Each row of a before or after table is a point. The points were changed in one or more steps. Then noise was added and the rows were shuffled. The steps act on columns, c1 being the first. Name the steps. A step turns or swaps two columns, mirrors them in a line or flattens them onto one, adds a multiple of one to another, or multiplies or shifts one. Angles are multiples of 10 degrees, from the lower column toward the higher: turns from -170 to 170, lines from 10 to 170 but not 90. Use the fewest steps. Two steps may share a column if one is a turn and the other turns, adds or multiplies; they go together, in the order done. Otherwise the lowest column goes first.

Before, 8 rows:
[[-1.5  1.0]
 [-2.9 -2.0]
 [ 2.5  2.9]
 [ 2.4 -4.0]
 [ 4.4 -5.8]
 [-2.9  0.6]
 [ 2.4 -5.4]
 [ 0.7 -1.1]]
After, 8 rows:
[[ 2.4 -2.5]
 [ 2.5  5.9]
 [-2.8  1.0]
 [ 0.6  1.9]
 [ 4.4 -2.9]
 [-1.6  4.0]
 [ 2.4 -0.9]
 [-2.9  3.6]]
Steps: shift c2 by 3.0

Before:
[[-1.1  0.0 -3.9]
 [-5.3  7.9  1.6]
 [ 3.7  3.3 -1.9]
 [ 2.3  0.3 -2.3]
 [-0.5  0.1 -0.4]
 [-1.5 -1.3  0.7]
 [ 0.5 -1.0 -6.8]
 [ 3.5 -5.2 -0.5]
 [ 3.3  2.6  1.9]
 [ 5.8  0.6 -2.5]
 [ 3.3  8.2 -1.0]
 [-5.6  2.2 -3.8]
 [-5.2  2.7 -0.5]
 [ 0.1 -3.4 -0.2]]
After:
[[ 1.6  0.9 -4.0]
 [ 0.4 -5.3 -1.6]
 [-0.2  2.6  0.6]
 [ 2.3 -1.1 -6.1]
 [ 0.1  0.0 -0.2]
 [-0.5 -1.4  1.1]
 [ 1.0  0.3 -2.8]
 [ 1.0  0.2 -2.9]
 [ 1.0  3.2 -2.8]
 [-1.4  8.0  3.1]
 [ 0.9  7.9 -2.2]
 [ 0.5  2.5 -1.6]
 [-0.5  2.8  1.2]
 [ 0.0 -3.4 -0.3]]
Steps: flatten c1 and c3 onto the line at 110 degrees

Before (14 x 4):
[[ -1.2  -3.2  -2.2  -5.3]
 [ -1.2  -4.1   1.8   3.2]
 [  2.5   0.6  -0.2  -2.2]
 [  2.4  -0.9   1.0   3.9]
 [  1.9  -2.0  -6.0  -5.7]
 [ -0.4   1.9  -0.5   3.5]
 [  2.6  -3.5  -1.9   1.6]
 [  1.9  -2.2   1.5   2.2]
 [ -3.3  -1.4   1.2  -0.2]
 [ -1.5  -3.7   2.4  -0.9]
 [  2.8   2.4   3.0  -0.4]
 [ -0.5  -0.1   3.1  -0.5]
 [ -1.0  -3.6 -10.4   0.8]
 [ -5.3  -2.5   3.1   0.1]]
After:
[[ -0.4   0.3   3.0  -0.6]
 [  2.7   3.0   3.0  -0.4]
 [ -1.2   2.1  -2.1  -5.2]
 [ -5.3  -2.7   3.0   0.2]
 [ -1.4  -2.8   2.3  -0.9]
 [ -3.2  -1.4   1.4  -0.4]
 [ -0.2  -1.7  -0.7   3.7]
 [  2.3   2.7  -0.2  -2.2]
 [  2.7  -5.0  -2.1   1.7]
 [  2.0   3.7  -5.7  -5.9]
 [  2.3  -4.8   0.9   3.9]
 [ -1.1  -4.5 -10.4   0.5]
 [ -1.4  -7.4   1.8   3.1]
 [  1.9  -4.4   1.6   2.4]]
Steps: add -1 times c4 to c2

Before, 9 rows:
[[-4.4  2.4  3.7 -0.8 -1.6 -2.8]
 [ 2.4  0.1 -4.4  0.6  1.9  3.1]
 [-3.6  1.6 -0.7  1.3 -4.9 -2.3]
 [-2.5  2.6 -4.2 -0.7  4.5 -0.6]
 [ 3.1 -0.3 -5.3  2.0  2.6 -1.3]
 [-1.0  1.3 -1.6  2.5 -4.1 -4.3]
 [ 1.5 -1.9 -5.2 -1.8  1.6 -1.4]
 [-4.4 -1.4 -2.3  1.8 -2.3 -2.8]
 [-0.1  6.6 -4.4 -5.9  3.8  1.7]]
After (9 x 6):
[[ 1.6 -2.8 -5.3 -0.9  1.5 -1.4]
 [-3.4  2.4 -0.7  0.7 -4.9 -2.2]
 [-0.1 10.4 -4.5 -2.2  3.7  1.8]
 [-4.3  3.8  3.8 -0.3 -1.7 -2.8]
 [-0.9  2.0 -1.5  1.0 -4.1 -4.2]
 [ 2.4  0.2 -4.3  0.3  1.9  3.2]
 [ 3.3 -0.3 -5.4  0.9  2.4 -1.3]
 [-2.3  4.1 -4.1 -0.2  4.6 -0.5]
 [-4.4 -2.2 -2.4  0.6 -2.4 -2.8]]
Steps: multiply c2 by 1.6; multiply c4 by 0.4

Before:
[[-0.9  4.4 -0.2  1.7  0.7  0.7 -0.9  6.7]
 [-1.2 -3.7 -6.5  1.2 -0.9  2.7  1.2  5.3]
 [ 3.3  2.9 -1.5  1.4  1.0  3.1  1.8  3.5]
 [-1.5 -0.1  0.7 -0.9  0.6 -5.5  4.6  6.0]
 [ 0.1  0.9  2.2  1.5 -2.5  0.3  3.8 -3.2]
 [-3.4  3.0 -5.1  0.3  4.6  1.7  2.7 -7.0]
 [ 1.6  0.3  3.8  3.6  0.8 -2.8  1.7  3.3]
 [-1.4 -1.5  0.6  1.4  0.7  3.7  4.4  0.6]]
After, 8 rows:
[[-1.4 -0.3  1.0 -0.8 -3.6 -5.6  4.8  5.3]
 [ 3.4  4.7 -1.8  1.1 -1.5  3.3  2.0  3.6]
 [ 1.8  0.7  3.6  3.6 -1.5 -3.1  1.6  2.8]
 [-1.4 -2.4  0.4  1.3  0.1  3.7  4.7  0.8]
 [ 0.3  1.6  2.0  1.6 -0.1  0.5  3.9 -4.2]
 [-1.0 -5.9 -6.8  1.3 -3.9  2.7  1.0  3.6]
 [-0.8  7.2  0.2  1.9 -3.8  0.9 -0.5  5.3]
 [-3.3  4.5 -5.5  0.8  8.0  1.8  2.6 -2.5]]
Steps: multiply c2 by 1.6; turn c5 and c8 by 40 degrees

Before (8 x 9):
[[-4.3 -2.9 -4.6 -0.4 -0.2 -0.8 -1.0 -0.8 -1.3]
 [ 3.3 -3.2 -2.1  0.7 -2.1  1.3 -0.8 -1.4 -1.5]
 [-2.2 -2.5 -1.8  1.0 -1.5  2.1 -0.6 -2.0  3.1]
 [ 8.6  3.9 -3.2  8.1 -1.5 -3.7 -0.2  1.6 -0.8]
 [ 1.4 -3.2 -0.9 -1.0  1.6 -1.2 -0.2 -2.1  2.6]
 [-4.7 -0.7 -0.6  4.6  1.8 -0.3 -6.6 -1.6 -2.4]
 [ 3.7  0.3 -3.3 -1.4 -2.2 -2.8 -2.6 -1.8  2.4]
 [-2.0 -3.7 -1.3 -0.9 -0.8  1.5 -1.2  3.9  3.1]]
After:
[[ 7.6 -4.7 -1.5 16.2 -2.0 -3.6 -0.1  1.8  3.8]
 [ 4.4 -1.5 -3.2 -2.6 -2.1 -2.8 -2.0 -1.7 -0.9]
 [ 2.4  2.1 -3.0  1.5 -1.9  1.2 -0.7 -1.2  2.8]
 [ 2.4  2.7 -1.9 -1.8  2.0 -1.3  0.0 -2.4 -2.2]
 [-4.2  1.2 -5.1 -0.8  0.0 -1.0 -1.3 -0.5 -0.4]
 [-1.1  1.9 -2.7  1.8 -1.2  2.0 -0.4 -2.1 -3.5]
 [-1.1  2.8 -2.6 -1.9 -0.6  1.8 -1.3  4.1 -3.3]
 [-5.2  0.1 -0.9  9.3  1.9 -0.2 -6.6 -1.6  0.4]]
Steps: mirror c1 and c9 in the line at 10 degrees; mirror c2 and c3 in the line at 80 degrees; multiply c4 by 2

Before (10 x 11):
[[-1.0 -1.2  6.4  3.4  3.8 -2.2  0.7  2.3 -1.6 -3.8 -3.2]
 [-1.9  1.3 -2.1  0.7 -1.8  1.3 -0.3 -0.8  1.2  0.3  3.2]
 [ 0.3 -1.8 -0.2  3.9 -1.3  1.7  5.7 -4.9 -3.8 -0.2 -2.5]
 [-0.9  1.2  4.1 -0.1  2.3 -0.7 -0.8 -0.5  2.1 -3.7 -5.6]
 [ 2.5  3.2  6.1  1.0  2.9 -1.4  1.7  2.3  2.5 -1.5 -2.8]
 [ 3.8 -5.1  1.4  1.3 -0.1  4.6  1.1 -5.8 -4.9 -0.1  1.6]
 [-0.1  1.9  4.7 -1.8  1.4 -4.1  0.6  2.3 -1.3 -0.1 -5.2]
 [-2.1 -1.9 -1.3  0.3  0.3 -2.0  2.3 -0.9  4.7  2.5 -0.4]
 [-0.8 -4.5 -0.1  2.0 -2.3  7.4  3.8 -3.1 -3.1  2.5 -0.1]
 [ 1.2 -1.7 -4.7  1.5 -2.6  0.7 -0.3  2.0  3.5  0.4 -0.1]]
After, 10 rows:
[[  1.1  -1.6  -4.4   1.6  -2.5   0.5  -3.1   2.7  -3.3   0.2   0.1]
 [ -0.9  -4.7   0.0   2.0  -2.1   7.5  -7.6  -4.1   4.2   2.3  -0.1]
 [ -1.4  -1.8  -1.3   0.5   0.3  -1.9 -11.2  -1.1  -3.7   2.2  -0.5]
 [  4.0  -5.1   1.5   1.1   0.0   4.7   2.1  -7.7   4.8  -0.1   1.5]
 [ -1.9   1.0  -2.2   0.6  -1.9   1.2  -0.5  -1.3  -0.8   0.0   3.3]
 [  0.1  -2.0   0.2   3.9  -1.1   1.7 -12.0  -6.3   5.7  -0.2  -2.5]
 [  2.4   3.2   6.1   0.8   2.7  -1.5  -7.6   3.1  -1.7  -1.6  -3.0]
 [ -0.2   1.7   4.9  -2.0   1.6  -4.2  -0.4   3.1   1.5   0.1  -5.5]
 [ -0.8  -1.2   6.7   3.4   3.8  -2.1  -0.4   2.9   1.9  -3.9  -3.5]
 [ -0.9   1.3   4.1  -0.2   2.6  -0.8   0.2  -0.5  -2.1  -3.7  -5.6]]
Steps: turn c7 and c9 by 160 degrees; multiply c7 by 3; multiply c8 by 1.3

Before (13 x 12):
[[  4.9  -2.5   0.9   3.3  -4.3   0.1   3.0  -2.1   0.4   6.1   0.0   7.4]
 [  4.0  -3.3   0.7   2.9  -3.8   0.3   0.8  -2.1   4.3  -0.2   0.0  -0.7]
 [  0.8  -2.4  -0.6  -0.5   4.8   4.5  -3.8  -2.4  -2.1   1.3   4.8   2.0]
 [  4.7  -0.2  -3.6  -1.4  -0.9   2.5   1.8  -0.5  -1.3  -0.2   8.2  -1.1]
 [  1.1  -0.7   1.8  -1.6  -4.3   4.2   4.3  -1.7  -2.7  -1.8   2.2   0.3]
 [  0.8   2.4  -0.8  -2.5  -2.5   4.6  -1.7  -0.6   0.6  -3.0   0.5   2.4]
 [  0.6   0.4   0.4 -11.4  -3.4   3.5   4.0   0.9  -1.1   4.1  -0.6  -2.0]
 [  0.1  -1.3   0.4   3.8  -3.8   1.8   1.9  -1.5   5.3  10.9   2.4   1.3]
 [  0.4   3.8   1.6   3.6   9.7   0.2  -4.1  -1.7  -1.0  -2.5  -0.1   1.5]
 [  1.7  -1.2   0.8   1.2   0.4   5.1   1.1   4.4  -0.4  -1.3  -1.2   0.0]
 [  2.9   1.8  -1.1   4.0  -4.1   2.6  -6.8  -1.9  -2.9  -3.1   0.3  -2.4]
 [ -1.4  -2.6  -1.3   3.2  -4.7  -1.2   0.2   2.9   1.0  -2.8  -0.6  -1.2]
 [  3.1   0.2   2.6   0.5  -4.4   2.0  -4.5   0.6  -1.0  -1.4   5.4  -0.1]]
After:
[[ -1.2  -3.7  -1.4   3.3   4.7  -1.2   0.2  -0.8  -0.3  -2.6  -1.0  -1.4]
 [  0.8  -0.8   0.2 -11.3   2.8   3.4   3.7   0.9   1.8   4.0  -0.8  -2.1]
 [  4.8   0.7   0.8   3.1   4.2   0.5   2.7  -3.1   0.4   6.2   0.5   7.4]
 [  0.2   3.4   1.7   3.9  -9.8   0.0  -4.2   2.6  -0.7  -2.4   0.2   1.3]
 [  3.1  -0.1   3.0   0.5   4.2   2.0  -4.7   0.7   1.9  -1.4   6.2  -0.1]
 [  0.8   1.5  -0.8  -2.6   2.3   4.7  -1.6   1.7  -0.2  -2.9   0.2   2.2]
 [  3.8   0.3   0.8   2.8   4.5   0.5   0.9  -4.1  -3.4  -0.3   0.2  -0.9]
 [  1.6  -4.4   1.1   1.2  -0.5   5.4   1.6   0.9   0.0  -1.3  -0.9  -0.1]
 [  2.4   2.7  -1.0   4.2   3.8   2.6  -6.6   0.7   3.3  -2.9   0.5  -2.2]
 [  1.1   1.2   1.5  -1.8   3.7   4.4   4.7  -1.3   3.5  -1.3   2.5   0.4]
 [  1.0   0.7  -0.5  -0.6  -4.6   4.5  -4.1  -3.1   1.3   1.4   4.8   1.9]
 [  4.4   0.0  -3.6  -1.5   0.6   2.3   1.5  -0.3   1.3  -0.3   6.8  -1.2]
 [  0.2   0.4   0.0   3.8   4.8   1.6   2.6  -1.7  -4.4  11.1   2.1   1.1]]
Steps: turn c2 and c8 by 60 degrees; add 0.3 times c3 to c11; turn c5 and c9 by -170 degrees

Before:
[[ 4.3  0.0 -1.6  5.5 -3.9  0.4  0.9 -0.7  2.7 -0.6  2.0 -5.4 -0.8 -0.5]
 [-1.6 -1.8 -3.8 -0.9 -1.1 -0.2  2.1 -1.7 -0.6  0.2  1.0 -7.2 -1.0  3.4]
 [-0.5 -3.0 -0.7  2.7 -0.9  1.4  0.8 -1.7  3.8  2.2  2.1 -2.6 -1.1  4.7]
 [-5.5  1.9 -1.5 -0.7  2.7 -1.2 -1.5  1.9 -6.0  5.5  3.8 -1.3 -2.8 -1.8]
 [ 1.6  3.3  0.0  0.0 -2.3  2.4 -2.3 -1.1 -3.7 -2.4 -4.4  4.8  1.6 -5.7]
 [ 0.0  4.1  3.1 -0.4 -1.6 -0.4 -4.6  5.3 -3.2 -3.4 -1.1  2.0  3.0 -3.3]
 [-4.5  1.2 -1.6  1.1  4.1 -5.3 -4.5 -1.2 -3.9  2.3  1.1 -2.8 -3.2  1.2]
 [ 5.0  3.1  2.4 -2.4  1.5  0.0 -3.1  3.9 -4.2 -3.5 -0.9  4.0 -1.5 -4.2]
 [ 5.0 -1.3 -1.8  5.6  1.2  5.1 -0.5  0.6  2.2  0.0 -0.4 -6.5  2.6  2.0]
 [ 3.0  4.0  5.1 -1.3  1.5  0.1 -1.7 -0.2 -2.9 -3.2  0.3  2.1  4.0 -6.2]]
After (10 x 14):
[[ 0.2 -3.7 -4.8  1.7  1.3  0.3  1.2 -2.8 -3.1  3.9 -0.8 -0.6 -0.2 -8.0]
 [-1.4 -4.1 -3.6  2.2 -1.6 -0.4  4.4  0.9 -3.1  3.8 -5.4  0.9  0.8 -3.9]
 [ 0.0  3.9  2.1 -2.9 -0.9  1.3  0.0 -0.8  3.4 -1.5  1.2 -2.2 -0.1  8.6]
 [ 0.7 -5.2 -3.6  0.6 -2.4  2.3  2.1  1.6 -3.5  0.7  1.5  3.9 -0.1 -5.7]
 [ 3.4  1.0  5.0 -5.6 -3.6  0.3  1.3 -1.8  2.6  1.4  0.3 -1.4 -2.2  7.9]
 [-2.1 -0.6  3.3  0.5  4.1 -5.5  4.5 -1.5 -4.0 -1.6  0.8 -2.1  1.1  2.3]
 [ 4.5 -3.4 -4.6  3.2  1.7 -0.3  2.0  0.4 -4.0  2.8 -4.0  2.4 -2.3 -7.5]
 [-0.5  2.0  8.2  0.4 -1.2  0.0 -2.0 -0.4 -0.4  0.5  1.4 -1.4  0.2  1.5]
 [ 2.9  1.0  5.9 -5.1  1.4  5.0  2.0  0.9  2.3  1.2 -0.2 -2.3 -1.7 10.4]
 [-3.0  0.7  1.6  1.3  3.0 -1.4  1.3 -2.9 -5.9 -4.7 -3.2 -2.6  1.6 -3.1]]
Steps: flatten c1 and c13 onto the line at 150 degrees; turn c2 and c11 by -150 degrees; turn c8 and c11 by -70 degrees; turn c3 and c12 by 130 degrees; turn c10 and c12 by -150 degrees; add 1.5 times c4 to c14; turn c4 and c7 by 160 degrees

Before (11 x 18):
[[  0.3   3.3  -1.6   0.9   4.3   2.1   3.6   1.2   0.2  -1.6  -1.2  -4.4
   -1.4   1.7   3.9   0.4   7.0  -3.6]
 [  3.6   2.5  -3.4   2.3   4.3  -0.2   1.1   0.1  -0.1   2.9   1.8   0.1
   -3.9   0.5  -0.5  -7.2  -1.8   3.2]
 [ -1.6 -10.0  -3.1   1.5   4.1   0.7  -0.3  -0.7   7.5  -2.1   2.6  -3.6
   -2.3  -1.6   2.0   0.9   3.6  -2.2]
 [ -2.6   2.5  -3.9   3.0  -0.6   1.7  -0.3  -0.5   3.5  -3.0  -0.2  -2.6
   -3.1  -0.4  -1.8   1.3   1.7   3.5]
 [ -1.3  -6.6  -3.6   1.1   2.5  -1.3   1.1  -2.7   8.3  -1.6  -2.6  -3.8
   -3.8   2.7  -6.4  -0.7  -2.1  -4.0]
 [ -0.7   0.5  -3.4   1.0   1.0  -2.0  -2.4  -0.2   3.2  -0.8  -2.3  -3.1
   -2.0  -2.4   1.3   0.3  -3.5  -0.1]
 [  1.9   2.4  10.0  -0.7   0.6  -3.8   6.0  -2.7   0.0  -1.5   5.0  -2.2
   -4.2  -2.1   3.1  -2.8  -2.9   2.6]
 [ -1.1   0.9   1.3   0.3   5.1   0.7  -2.4  -2.6   6.3  -0.4   1.9  -4.6
   -1.8   1.0  -2.2   1.2   0.5   2.1]
 [  4.1  -1.1  -4.1   1.7   0.6   1.9  -1.7  10.3   2.4  -1.8  -1.7  -2.0
   -2.3   3.4   0.9   1.3  -2.6   3.3]
 [ -0.7   3.0   1.8   1.2   1.6  -8.7   1.2  -1.0  -0.2   2.1   1.9   7.7
   -1.4   4.4   4.1  -5.2  -1.6  -3.8]
 [  0.4   2.8  -3.9  -2.4   1.5   1.8  -2.6  -2.6   1.5  -2.2  -2.2   4.1
   -3.3  -2.4  -0.4   0.8   2.0   2.7]]
After (11 x 18):
[[ 1.8  1.7 -1.0 -2.5 -0.9  1.3 -2.7 -0.5  1.9 -1.2 -1.0 -7.0  3.1  0.4
   1.0 -0.1 -3.1  3.3]
 [-1.1  3.5  0.9 -0.2 -1.3 -1.1 -2.2 -2.1  0.3 -2.2  0.7  0.2  3.9  1.1
  -0.8  0.6  1.9  4.7]
 [ 4.8  0.4 -2.7  2.7 -1.8  7.0  0.9 -1.2 -1.0  2.0  3.8  4.0  1.2 -1.4
   4.2 -5.1 -1.3 -2.8]
 [-3.0  0.5  1.8 -0.9 -4.4  2.1  0.9  0.6 -1.6  2.9  3.1 -4.0  3.9 -1.0
  -0.6 -7.2 -1.8  4.4]
 [ 1.0 -8.1 -2.8 -1.7 -4.3 -1.1 -0.1 -0.8  6.0 -2.3 -6.3 -7.9  4.4  0.6
   2.5  0.8  4.0  2.1]
 [ 1.2 -2.1 -5.3  1.5 -2.7  0.4  1.2 -2.6  6.3 -1.9 -6.6 -8.1  6.5 -0.9
  -6.5 -0.8 -2.0  1.8]
 [-1.1  3.0 -4.2  0.6 -4.2 -2.2  3.8  1.4 -0.4 -1.8  2.1 -8.2  1.2 -0.4
   4.0  0.1  7.1  0.5]
 [-0.2 -2.3  5.7 -1.3 -0.7  4.3  6.2 -3.2 -2.1 -1.3  4.8 -6.5  3.8  0.4
   3.4 -2.8 -2.7 -7.8]
 [-4.8  0.8  1.4  1.8 -0.5  0.0 -1.4 10.4  1.5 -1.8 -2.3 -6.0  3.2 -1.7
   0.5  0.7 -2.6  4.9]
 [ 0.5 -0.6  2.4  0.7 -5.3 -1.7 -2.2 -2.5  5.3 -0.3  2.3 -8.8  3.7 -0.6
  -1.6  0.8  0.9 -0.6]
 [ 1.1  1.9  1.8 -2.2  0.3 -3.0 -0.5 -0.1  1.8 -3.3  1.5 -6.9  4.1 -0.9
  -1.9  1.1  1.8  4.7]]
Steps: turn c1 and c6 by 150 degrees; turn c2 and c11 by 50 degrees; turn c3 and c18 by -70 degrees; turn c4 and c14 by -130 degrees; multiply c14 by 0.4; multiply c5 by -1; mirror c9 and c13 in the line at 10 degrees; shift c12 by -4.0
